Every row gives one point. The last column is the point's height on a tilted bowl or saddle (a function of degree 2), plus a little noise. Count its main directions that bend up, bend down and stay straight.

Points (11 x 3):
[[ 0.6  0.4 -0.1]
 [ 9.2  1.2  6.5]
 [ 0.3 -2.9  1.2]
 [ 1.6  1.0 -0.2]
 [-2.6 -3.3  4.5]
 [-2.5  2.9  2.3]
 [-3.1  1.8  2.7]
 [-1.7  2.1  1.5]
 [ 3.1 -1.4 -0.2]
 [ 0.4  0.3 -0.1]
 [-1.3 -1.8  1.8]]
Directions: 2 up, 0 down, 0 straight

Points (11 x 3):
[[-1.6  0.7  1.0]
 [-2.7  2.3  1.0]
 [-2.8  1.5  0.4]
 [-3.4 -1.2  0.4]
 [ 1.2  0.2  0.7]
 [-7.5 -0.7 -2.6]
 [-0.2  4.7  5.7]
 [-0.1  4.3  5.2]
 [ 0.6  0.6  1.2]
 [-1.5  4.2  3.6]
 [-2.8  0.3  0.2]]
Directions: 1 up, 1 down, 0 straight

Points (11 x 3):
[[ 0.6  1.2 -2.1]
 [-5.2 -6.5 -5.4]
 [-3.9  0.6 -2.2]
 [-2.3  0.3 -1.4]
 [-2.4 -5.0 -2.7]
 [-1.0  1.7 -2.0]
 [ 1.2 -1.6 -2.2]
 [ 2.4  1.8 -3.5]
 [-3.9  0.3 -2.1]
 [ 1.0  2.5 -2.8]
 [-1.8  0.8 -1.4]]
Directions: 0 up, 2 down, 0 straight

Points (15 x 4):
[[-1.8 -1.5 -3.5  3.8]
 [ 3.5  1.2 -2.6 -0.4]
 [-2.2 -0.3 -5.0  3.9]
 [ 0.8 -1.6  3.0  2.6]
 [ 0.5  0.6 -0.5  1.4]
 [-2.3  1.7  4.7  2.8]
 [-2.5  3.1 -5.7  1.7]
 [ 2.9 -1.0 -2.6  0.8]
 [-3.9  3.9 -2.7  2.0]
 [ 2.3 -0.3  0.3  1.3]
 [-1.0  1.4  0.1  1.8]
 [-5.2  0.5 -2.6  6.5]
 [ 2.7  3.6  3.8 -0.3]
 [ 0.6  0.2  5.1  2.5]
 [ 0.7 -3.0 -3.7  2.2]]
Directions: 1 up, 1 down, 1 straight

Points (15 x 4):
[[ 2.2 -2.1  2.8  0.4]
 [-1.0 -2.3 -3.0  3.4]
 [-1.2 -0.4 -4.7  4.7]
 [-0.1 -0.3 -4.9  4.6]
 [-0.7  4.0  4.0  1.3]
 [ 1.0 -0.7 -0.2  0.7]
 [-4.9 -0.9  6.4  1.5]
 [ 3.2 -2.8  1.2  1.3]
 [-3.7  0.0  1.7  1.3]
 [-6.6 -1.3 -0.5  4.3]
 [-0.3  0.0 -4.9  4.7]
 [-0.3  0.8  3.0  0.0]
 [ 0.3  1.0  1.8  0.2]
 [-0.2  3.1 -0.3  1.9]
 [ 1.2  5.3  0.8  2.5]]
Directions: 3 up, 0 down, 0 straight

Points (24 x 5):
[[ 5.5  2.6 -0.1  1.1 -3.4]
 [ 5.9 -1.0  0.5 -1.4 -0.3]
 [ 2.2  2.0  1.7 -2.2  0.6]
 [ 2.9  1.7  2.1 -2.9  0.4]
 [ 1.0  3.6 -2.1 -0.8 -1.9]
 [ 3.3 -0.3 -1.2 -1.7 -1.0]
 [-2.2 -0.5 -4.4  2.0 -2.6]
 [-4.4 -0.3 -0.9 -0.9  0.2]
 [-2.5  3.7 -0.5  0.0 -0.1]
 [-2.3  1.8  1.0  3.6 -1.1]
 [ 1.2 -0.5  1.4 -3.1  0.9]
 [ 1.5  0.7 -3.4 -2.5 -2.7]
 [ 1.8  2.2  0.0  3.0 -2.3]
 [ 2.9 -2.7  0.4 -1.0  0.8]
 [-0.3  7.5  1.2 -0.8 -3.9]
 [ 2.5  2.0  2.0  7.0 -8.1]
 [ 0.1 -4.7 -0.7 -2.8 -1.8]
 [-0.2 -4.2 -1.9  1.3 -1.5]
 [ 2.0  2.6  0.2  2.8 -2.4]
 [-1.4  2.3  1.2  3.1 -1.1]
 [ 0.5  0.0 -1.0  1.5 -0.2]
 [-4.9  1.8 -0.2  0.8  0.5]
 [ 4.2 -5.5 -3.1 -3.9 -6.2]
 [-8.8 -3.4  2.6  1.6 -3.4]]
Directions: 0 up, 3 down, 1 straight

Points (22 x 5):
[[ 2.4 -0.3  0.0 -1.8  0.9]
 [-0.2  0.1  4.6  1.7  3.3]
 [-2.2  1.4  0.8  1.3  1.7]
 [-3.3 -3.5 -1.0 -1.6  0.6]
 [-1.7 -3.7  8.5 -1.6  7.2]
 [-1.2 -1.7  0.9  0.1  0.9]
 [ 0.4 -1.2  0.5  0.3  0.7]
 [ 0.0  3.5 -2.1  2.4  2.5]
 [-5.7 -2.6  0.8  0.3  2.2]
 [ 0.4 -0.6 -3.5  0.3  0.3]
 [-4.3  3.3  4.3  0.6  4.7]
 [-3.6  0.6  1.3 -2.1  1.8]
 [ 4.7  0.9  1.0  5.0  3.5]
 [-0.9  0.4 -2.8 -0.7  0.4]
 [-6.0 -1.1 -4.9 -1.2  1.4]
 [ 0.5  0.2 -1.2  1.7  0.8]
 [ 1.4 -1.0  0.9  5.2  2.5]
 [ 3.3  3.5  0.1 -4.1  3.8]
 [ 0.8 -3.6  0.8  3.1  1.6]
 [ 6.0 -2.3  0.9 -2.5  2.2]
 [ 6.0 -1.4 -0.2 -2.4  2.0]
 [ 4.2  4.0 -0.6 -2.7  4.0]]
Directions: 4 up, 0 down, 0 straight

Points (21 x 5):
[[-0.6  1.0 -3.0 -3.2  0.3]
 [-0.6 -2.3 -1.2 -1.7 -0.4]
 [ 2.4  0.9  4.4  0.3 -0.1]
 [-3.6  3.1  2.6  2.2  3.7]
 [ 0.3  0.8  0.9 -1.2 -1.3]
 [ 0.9 -2.8  0.2  6.1  1.8]
 [ 1.3  1.8 -3.6 -2.9 -0.3]
 [-3.5  2.4  0.6 -3.1  3.4]
 [-2.1  1.8 -3.8 -1.6  1.5]
 [-2.2  4.5 -3.3 -2.5  1.7]
 [ 1.9 -3.9  4.0 -4.0 -0.5]
 [-0.6 -0.4  1.9 -1.3 -0.9]
 [ 0.0  2.2 -0.4 -4.2  0.3]
 [ 3.2 -0.3 -2.8  0.4  0.2]
 [ 1.7 -2.6  1.6  1.1 -2.2]
 [-2.8 -1.2  0.4  3.6  1.6]
 [-3.1  3.3  0.0 -5.6  4.8]
 [ 1.6 -1.2 -3.2  6.0  5.0]
 [ 2.4 -0.2 -1.1  2.1 -0.4]
 [ 2.8  1.4  1.0  9.3  7.3]
 [-4.0 -0.4  2.0 -2.9  3.6]]
Directions: 3 up, 0 down, 1 straight

Points (41 x 7):
[[ 3.9 -2.4  0.0 -6.8  0.3 -0.1 -1.2]
 [ 4.4  2.4  3.1 -1.2  0.3  1.3 -0.2]
 [ 3.4  2.2 -2.7  2.8 -3.6 -1.0  0.5]
 [-2.0  5.0  5.7  5.0  1.5 -1.4 -4.1]
 [-0.6  0.4  3.1 -0.9  1.8 -2.8 -0.3]
 [ 4.9  0.8 -0.8 -2.2 -5.7 -4.6  3.0]
 [-5.5  4.0  1.1 -3.1 -0.1  0.1  1.7]
 [ 2.7  2.4  3.3 -0.1  2.5  0.8 -1.5]
 [-0.4  0.6 -0.3  3.7 -0.9  1.3 -1.7]
 [-3.1  1.7  6.9  4.3 -2.4  0.2  2.3]
 [-2.4  7.3  2.8  1.2  2.0 -2.6 -2.7]
 [-1.0 -0.7 -2.0 -1.4 -0.4 -0.1 -0.4]
 [ 4.3  0.1  1.3 -2.2  3.9 -4.1  0.2]
 [-0.2  2.2 -0.7  0.7 -1.7  3.2  0.2]
 [-1.7 -1.4  6.6  2.4 -1.3  0.9 -0.1]
 [ 0.8 -0.4  4.9  0.2 -0.4  2.9 -1.8]
 [ 1.4 -0.9 -2.2 -2.4 -2.5 -0.4  1.1]
 [-0.5  0.1  4.5 -3.3 -2.0 -0.6  2.1]
 [ 5.5 -2.3 -0.3 -3.3  0.1  4.1 -2.6]
 [-2.8  2.0  1.1 -2.4  2.8 -3.2 -0.3]
 [ 0.6  4.2 -5.9  0.7 -1.7 -6.3 -4.1]
 [ 4.6 -1.7 -2.3  2.2 -0.7 -0.7 -2.2]
 [-4.3  1.9 -2.5 -1.2 -1.0 -1.1  0.1]
 [-2.1  1.9  0.8 -3.9  1.8  3.5 -2.2]
 [ 6.6 -0.5  3.1 -1.7 -3.2 -2.2  0.3]
 [ 0.9 -1.9 -1.6 -0.7 -6.2  0.5  3.0]
 [ 0.0 -2.8  0.5  2.7 -1.8 -1.7 -2.0]
 [ 2.4 -0.2 -1.6 -1.9  2.2 -1.5 -0.5]
 [-0.6 -0.2 -1.8  2.3  7.6  0.5 -8.6]
 [-3.1 -0.1  0.7  1.2 -0.2  0.7  0.1]
 [-0.8  2.0 -1.7  3.4  1.4  0.6 -4.0]
 [ 1.1  1.7  1.0  0.2  1.7  4.5 -3.0]
 [ 0.2 -1.8  0.9  2.7  3.4  4.1 -6.7]
 [ 0.2 -3.7  5.5  1.8 -5.9  0.0  1.5]
 [ 0.8  0.8 -0.9  1.4  3.4  0.7 -3.5]
 [-3.1 -0.8 -1.9  0.9  0.7  2.3 -2.9]
 [-2.8 -1.1  0.0 -3.9 -0.8  3.9 -1.4]
 [-4.8  2.0  1.2 -3.0  5.7  1.0 -3.7]
 [-4.3 -0.5  2.4  4.5 -0.1 -3.1 -1.6]
 [ 1.4 -3.1 -1.9  2.0 -1.1  1.8 -3.1]
 [ 3.7  0.7  0.3  6.7 -4.4 -1.6 -3.2]]
Directions: 1 up, 4 down, 1 straight

Points (42 x 7):
[[-0.3 -1.3  1.0 -1.6  1.0  2.1 -1.0]
 [ 3.8 -1.9 -0.1 -1.4 -3.5 -2.5  1.9]
 [-0.1 -4.4  3.6 -1.8 -5.0  1.6 -1.4]
 [ 0.1 -0.5  0.8  1.1 -0.8 -3.3  1.7]
 [-3.0 -2.5 -2.9 -2.7 -3.8 -1.7  2.0]
 [-1.7  3.4 -1.7  3.5 -0.3 -1.0 -2.0]
 [ 1.2 -2.1 -4.2  5.2 -2.6  4.2 -1.7]
 [ 3.3  3.6 -3.9 -2.7 -2.4  0.7 -1.5]
 [ 1.2  3.1 -1.5 -0.6  3.3  0.3 -1.9]
 [ 2.1  5.5 -0.1  5.1 -2.4 -0.9 -2.3]
 [ 0.7 -0.5  1.5  4.2  1.5  3.4 -2.6]
 [-4.3  1.7 -0.7 -2.0  0.5 -2.3  1.9]
 [-4.3 -1.8 -2.9  0.0 -3.1 -0.2  0.5]
 [-0.6 -1.3 -3.1  2.2  0.4  0.9 -1.3]
 [-2.9  2.0  5.4 -1.4 -0.4 -4.1  5.4]
 [-2.2  3.5 -3.0 -1.1  1.7  4.4 -5.2]
 [ 2.5  2.8 -0.2 -1.0  1.9  4.6 -3.5]
 [-1.7  5.9 -0.5  1.6  2.4 -2.1 -1.8]
 [ 4.1  2.3  1.2 -0.3  2.4  2.0 -1.2]
 [ 0.9  0.3 -1.0  0.9 -1.9  2.9 -1.5]
 [ 2.5 -1.5 -1.5  1.8  0.2  3.6 -1.7]
 [-3.5 -1.0  2.7  1.4  1.8  1.9 -0.3]
 [-0.9 -0.7  1.0  4.6 -1.5 -0.8 -0.8]
 [-0.8  1.6  5.7  2.7  1.6  1.3 -1.5]
 [ 1.4 -0.9  0.0  0.7  1.0 -1.2  0.4]
 [ 5.0 -0.9 -0.2  0.9  0.3  1.8 -0.6]
 [ 1.2  5.1  1.2  0.6  3.1 -1.4 -0.5]
 [-5.3 -2.3  4.2  1.2 -1.3  4.1 -3.1]
 [-3.7  3.5 -5.7  4.1 -0.1  2.4 -5.5]
 [ 7.1 -0.1  0.3  2.5 -3.6  1.2  1.0]
 [-4.6  1.8 -2.1 -0.6 -5.3 -1.0 -0.7]
 [-4.4  1.4  0.2 -3.4  0.8  4.2 -3.7]
 [ 2.3  0.6  0.4 -0.1  3.8  0.1 -0.8]
 [-2.1 -2.6  5.2 -5.2 -0.6 -4.5  7.7]
 [ 3.6 -0.7 -3.6 -3.0 -1.9  0.8 -0.4]
 [ 3.8  3.7  6.3 -4.0 -1.6  4.2 -5.9]
 [-1.7  1.1  1.3 -0.5  3.4 -4.9  3.1]
 [ 6.0 -2.0  3.3 -0.4  0.1  3.8 -3.4]
 [-2.4 -1.3 -3.7 -1.0  0.2 -2.3  0.1]
 [-5.5  0.2 -0.9  0.1  0.6 -5.0  3.5]
 [ 0.6 -3.5  8.0  5.7  0.4 -2.7 -2.6]
 [-0.1  0.3  1.1 -0.6  3.3  2.0 -1.4]]
Directions: 1 up, 3 down, 2 straight
